Every row gives one point. Any point is a mix of the corners, with weights that add up to 1. It lies inside the corners' shape when no weight is negative. Say inside or outside, and name the corners with a negative weight.
In the rows, 128 means zero.

Corners:
(1): [137 120]
(2): [175 160]
(3): [ 63 117]
Points:
[101 106] => outside (2)
[ 38 105] => outside (2)
[168 146] => outside (3)
[120 138] => inside
[163 151] => inside
[153 140] => inside
[159 126] => outside (3)
[149 128] => outside (3)
[103 128] => inside

Corners:
(1): [181  83 143 148 184  37]
(2): [122  79 137 119 185 111]
(3): [130 202  57 155 153 163]
(4): [180 123 130  84 139 103]
(5): [120 173 109 139  94 155]
(6): [137 137  58 141 116 141]
(7): [109 160  86 110 123 101]
Points:
[130 177  57 109 126 161] => outside (1, 5)
[164 178  66 138 146 114] => outside (2, 5)
[141 126 113 133 151 128] => outside (7)
[126 191  65 155 106 141] => outside (2, 4)
[156 128 106 132 137 125] => outside (7)
[145 165  87 133 145 135] => inside
[122 159  84 140 147 127] => outside (4)
[141 130 108 129 149  85] => inside
[138 110 123 123 163 109] => inside

Corners:
(1): [108 133 142 125  93 145 131 124 126 147 134]
(2): [105 153 147 147 153  84  70 133 128 249 115]
(3): [154 157 136 109 163 112 159 135 130 127 138]
(4): [115 124 152 104 100 115 108 101  77 105 146]
(5): [105 127  63 137 155  93 151 122  92 135 155]
(6): [148  67 158  96 114 140 131 126 139 105 110]
(7): [105 140 134  98 122 138 121 137 124 134 150]
(8): [120 157  86 105 115 116 130 155  94 148 141]
(9): [115 135 157 110 148 140 131 146  95 102 108]
(10): [102 143 156  98  95  95 108 134 126 100 109]
(11): [160 103 138 112 111 137  96  91 126  99 113]
(12): [136 108 156 139 109 121  96 133 127 118 126]
Points:
[115 131 129 108 124 124 141 145 116 104 128] => outside (2, 4, 11)
[123 128 142 122 116 116 108 130 117 132 128] => inside
[130 124 133 112 134 134 128 137 117 128 123] => outside (4, 10)
[123 119 149 120 136 131 132 130 118 131 130] => outside (8, 10, 11)
[118 119 135 113 106 109 102 116 110 121 111] => outside (3, 7, 12)
[114 138 117 113 117 120 129 134 128 153 131] => outside (4, 9, 12)
[132 125 128 130 123 117 120 117 116 161 141] => outside (7, 9, 10)
[121 123 127 113 122 122 127 129 109 127 131] => inside
[128 126 142 110 113 116 111 120 122 114 119] => inside
